Each row is a point. Each copy is the shape, with its points in the same order, turned, moved and blurred by noise. Is it also mirrored, or only turned?
In the rows, 128 means zero.

Shape (7 x 2):
[[147 170]
 [106 133]
 [191 123]
 [236  70]
 [ 95 150]
 [155 156]
 [123  97]]
Copy 1:
[[ 98  96]
 [118 140]
 [157  63]
 [233  69]
 [ 98 155]
 [121  99]
 [150 141]]
Copy 1 is: mirrored
Copy 2, 7 rows:
[[159 141]
 [146  86]
 [ 94 154]
 [ 33 168]
 [165  81]
 [147 138]
 [109  83]]
Copy 2 is: mirrored

Shape:
[[137 153  58]
 [190 104 185]
 [111 110  63]
 [ 96 128  99]
 [186 106 166]
 [ 99 164  72]]
Copy 1, 6 rows:
[[ 97  77 183]
 [ 91 195  94]
 [122  59 141]
 [154  93 148]
 [ 81 174 102]
 [135  81 189]]
Copy 1 is: only turned
Copy 2 (6 x 3):
[[123 190 154]
 [167  88  54]
 [ 79 166 133]
 [ 91 129 151]
 [162 105  59]
 [108 155 181]]
Copy 2 is: only turned
Copy 3 (6 x 3):
[[ 99 201 133]
 [168  72  79]
 [ 64 169 126]
 [ 71 134 151]
 [156  81  86]
 [ 99 173 177]]
Copy 3 is: only turned

Shape:
[[101 117 136 160 107 185]
 [172  89  57  74 157  96]
 [ 70  77 184 116 202 198]
 [111 143  80 156 133 100]
 [129  83  79 122 137 167]
 [124 104 143 148  71  93]
 [ 82  84  95  89  68  90]
 [ 86 118 178 158 184 182]
 [160 193 150  80 167 169]]
Copy 1 (9 x 6):
[[116 165 167 174 152 140]
 [128  60  68  80 188 106]
 [ 30 209 174 130 166  90]
 [135 129  67 183 165 111]
 [126 110 144 126 202 111]
 [187 148 118 142 104 131]
 [182 104 138 132 104  55]
 [ 58 205 143 150 153 130]
 [ 42  86 117 149 127 186]]
Copy 1 is: only turned
Copy 2:
[[174 145 164 116 125 190]
 [ 69  57 162 167 112  98]
 [ 90 207 201 160 160 214]
 [121 104 149  75 127 114]
 [120  86 185 143 122 171]
 [142 127  87 111  80 149]
 [102 110 146 112  22 145]
 [127 201 172 125 176 191]
 [160 169 186 183 157  77]]
Copy 2 is: only turned
Copy 3:
[[ 82 115  88 123 134  94]
 [194  76 130 111 225 181]
 [ 83 204  99 182 130 144]
 [103  54 152 108 141 150]
 [115 104  74 124 194 139]
 [110  97 163  80 163  80]
 [112 129 139  28 185 149]
 [ 77 149 103 184 117 127]
 [205 113 100 139  77 139]]
Copy 3 is: mirrored

Shape, 13 rows:
[[180 172  73  94 105  28 135  87]
 [107 139 200 124 135 136  70  89]
 [173  76  86  53 110 146 215 141]
 [153  56 131 105 158  97 120 134]
 [110  57 122  83  96 163 101  86]
 [141 121 125  41 148 128 194 125]
 [189 191 108 147 151  90  76 114]
 [135 187  82 141  55  64 149 158]
 [168  58 167 104 167 122 164 144]
 [173  60 170 113 124 141 180 107]
 [212 136 162  99  90  63 162 186]
 [169 154 171 122  79 126 140 162]
 [101 107  73 140  81  91 133  91]]
Copy 1, 13 rows:
[[121 106 177 197  64 107  99  64]
 [ 48 136 112 115 153 159 194 133]
 [237  65 155  87 120 106 147  85]
 [116  63 149  96 157  97 126 140]
 [127  68 126  82 184 188 149  87]
 [192  67 130 123 105 107 198 106]
 [ 90 175 141 191 139  86 118  92]
 [138 164 112 122  41 114  78  66]
 [150  78 167  75 152  81 163 157]
 [154  91 201  65 141 123 174 140]
 [124 120 170  78  71  30 138  80]
 [116 161 138  74 100  92 164  79]
 [132 102 128 127 100 183  77 105]]
Copy 1 is: only turned
Copy 2 (13 x 8):
[[ 44 112 128 130 231 157 180 138]
 [114  46 143 154 138  75  76 106]
 [181 148 143 120 175 165 233  89]
 [122 128 109 186 123 110 170 103]
 [168  76 192 188 118 142 155  69]
 [172 128 126  93 181 101 204  96]
 [ 43 111 113 132 183 138 101  82]
 [ 73 101 131  77 153 198 159 176]
 [176 138  63 172 128  95 175  97]
 [197 100  83 189 161 133 154 113]
 [109  91  20  95 148 161 199 138]
 [136  63  65  98 137 161 142 125]
 [ 94 118 189 165 156 168 154 155]]
Copy 2 is: mirrored
Copy 3, 13 rows:
[[202 106 115 169  96 119  86  24]
 [147 196 149 117 158 173 182 127]
 [ 51  63 163 212 142 112  78  90]
 [ 92 152 181 159  80 114 129 112]
 [107 102 170 198 123 162 190 145]
 [ 75 110 164 179 159 166  72  74]
 [201 131 150  80 121 103 108  85]
 [156  82  36 131 111 110 100  85]
 [ 59 169 185 161 119 103 100 106]
 [ 77 166 168 204 154  91 122 112]
 [ 81 134 100 135 123  68 108  24]
 [ 91 131  94 119 166  99 138  88]
 [163  95 101 196  90 136 122 138]]
Copy 3 is: only turned

Shape, 15 rows:
[[162 112 141 101 157  83  80 103 198 128 165]
 [143 171 181 140 189 111  91 136 209 112 210]
 [134 170 208 142  97 141  73 127 136 123 107]
 [143 121  94 154 107 161 125 127 154 107 136]
 [167 140  63  38 103 149  42 164 142 198 115]
 [ 73 163 113 109 123 126  86 138 124 202 133]
 [109 107 137 137 150 151 146 188 185 143 141]
 [153 163 133 154 136 172 126 150 168 177  45]
 [138  76 112 143 130  90 108 166 191  70 148]
 [113 120 156 155 184 116 125 131  74 138 111]
 [202 117 170 113  84 143  59 117 212 141 118]
 [107 169  95  89 138  85 145 145 115 149 133]
 [155  86 143  39 167 113 106  91 142 131 111]
 [186 115 124 128 112 111 132 145 168 128 166]
 [ 53 110 183 134 130 121  95 163 133  31 118]]
Copy 1:
[[ 89  89 126  95 147 135  77 191 169 187 138]
 [123  85  92 132 126 137  43 215 211 131 102]
 [180 114 114 112 109 197 126 176 198 128 198]
 [147 113 167 159 146 152  91 139 111 121 148]
 [ 77 149 151  78 249 148  91  91 183 127 208]
 [119 188  76 104 143 166  79 103 171 119 170]
 [166  84 108 143 131 111  84  98 158 136 119]
 [174  94 114  74 141 142 122 113 130  62 165]
 [109  53 135 181 124 110 104 147 128 177 145]
 [105 137 131 113  56 167 147 117 161 113 111]
 [154  62 155  73 172 158  85 177 167 161 212]
 [ 99 191  97 126 152 116 141 136 153 121 123]
 [ 81 104 141  66 158 173 148 140 152 202 112]
 [139 108 168 128 148 101  98 158 156 164 141]
 [141  79  76 221  93 202 151 136 166 171 149]]
Copy 1 is: mirrored
Copy 2:
[[ 75  67  73 136 176 142  64 123 144 123 113]
 [ 80  67  97 158 146 113  68 188 170 144  39]
 [113 141 191  94 152 132 100 154 175 120 104]
 [117 145  89 149 132  86 145 155 136 113 145]
 [ 52 197  76  71 155 114  49 116  53 113 144]
 [110 134 155 128 106  76  40 123  68 113 120]
 [131 158  98 209 142 118  98 135 111 111  79]
 [145 184 150 154 170 135  81 202 104  76 150]
 [118 106  55 165 140 147 142  96 155  87  80]
 [138  87 179 150 150 130 151 148  71 129 106]
 [ 59 162 103 124 194 151  74 135 196  91 147]
 [136 108 114 123  82 136  77 143  66 151 124]
 [127  99  92 119 208 156  78  89  91 160 145]
 [ 67 126  80 165 124 151 116 141 142 129 135]
 [186 114 139 118 137 121 153  85 160 119  30]]
Copy 2 is: only turned

Shape, 16 rows:
[[164 125 177 158  82  91 182 133 102  90 145 184]
 [160 114 174 137  86  95 159 147 149 147  89 140]
 [ 98 146 135 112 163 169 113 181 186  75 116  81]
 [166 169 139 121 162 130  89  84 132 126 146 159]
 [182 131 134  86 156  82 166 134 158 107 180  81]
 [125 153 127 117 172 129 192 151  79  94 137  73]
 [ 85 130 109 150 116 139 161 118 153 110 140  93]
 [118 143 175 156 179  93 178  96  94 102 126 129]
 [141 125 154  71 119  75 127 195 105  89 182 166]
 [154 175 150 135 179 174 129 169 114 136  83 166]
 [ 70  96 126 103 102 122 111 157  97 161 177  71]
 [172 129 169 110 181 113 103  91 101 155 169 131]
 [145 155 140  77  78 131  89 141 160  77  93 135]
 [169  86 134  86 132 141 160 117  94 157 102 187]
 [155  94 102 156 128 136  98 159 160 106  96 122]
 [ 89 137 180 134  86 181 196 102 101  76 122  78]]
Copy 1 (16 x 12):
[[109  61 140 171  89 134 120  88 111  59 159 128]
 [123  81 141 164 148  93 154  68 117  86 117 164]
 [170 117  77 147 131 143 147 160 182 143  42 170]
 [132 138 148 145 121 194 131 132 114 147 155 199]
 [164 107  83 220 160 143 132 114 174 131 177 167]
 [151 107  62 145 145 152  53 103 183 128 132 136]
 [126 143  84 141 114  86 118 146 151 135 115 135]
 [ 86  85 107 134 126 142  64 125 152  98 160 186]
 [173  48  95 152 143 191 173 126 135  80 168 116]
 [143  91 138  99 112 185 123  68 145 145  83 191]
 [157 104  44 118 183 104 138 155  86 152 142 108]
 [124  93 121 162 163 183 112 126  99 163 183 201]
 [178 136 161 167 152 162 166 135 121  84  78 137]
 [114  77 189 123 162 153 135  74 131 156 154 119]
 [ 95 124 106 167 139 151 177 106 130 145  71 139]
 [155  95 126 153 114  73  36 154 131 108  89 118]]
Copy 1 is: mirrored
Copy 2:
[[120 136 142 114  42 141 104 144 124 116  47  71]
 [139 129 156 151  79 158  99 151 139  93  72 151]
 [ 97 119 186 158 126  65 188 126 114 105 162 165]
 [131 153 124  77 137  77  77 116 100  89 133 118]
 [112 117 187  80  87 164 123  85 143 118 176 124]
 [ 99 123 140 171 114 143 159  82 138 108 171  66]
 [ 81  96 144 131 138 119 152 175 139 115 145 116]
 [136 111 131 126 131 122 136  99 157  69 100  55]
 [147 101 154 126   7  84 103  96 119 151 136 108]
 [155 202 140 182 128  70 117 116 125  80 118 121]
 [128  63  86 148 107 128 141 147 136 180 169 148]
 [170 140 101  65 126 127 102  77 130 112 143 124]
 [ 90 110 155 139  68  83  95 138  64  80 129 181]
 [190 174 100 129  61 142 107 166 126  75 143 118]
 [153 133 186 134 130 120 140 172  73 126 124 152]
 [ 50 106  86 155  94 145 190 139 127  75 104 108]]
Copy 2 is: mirrored
Copy 3, 16 rows:
[[124  80 174 172 165  92 165 180 177  79 112 176]
 [116 135 194 144 120 141 163 174 135  87 136 175]
 [162 154 144 104 137 115 116 146  85 194 143  97]
 [ 89 116 143 105 199  92 113  99 109  94 154 164]
 [210 139 157 166 168 130 101 101 103  93 134 161]
 [198 106  83 136 179 145 141 183  93 115 146 137]
 [128  88 130 158 113 148 123 144  84 134 113 107]
 [131  73 135 154 210 154 150 164 125  88 171 129]
 [176 163 134 156 154  66  94 153 205  87 130 151]
 [111 151 111  70 183  99 195 157 118 126 156 153]
 [125 140  69 186  77 138  71 164 116 122 162 144]
 [111 127 118 153 208 121 107  98 120  92 190 197]
 [119 155 185  89 139  84  75 173 115 126 100 151]
 [ 94 160 109 127 177 157 158 148 155  88  97 206]
 [131 111 161  79 105 140 132 124 135 155 134 163]
 [124  87 130 191 165 131 130 232  65 160 104 144]]
Copy 3 is: only turned
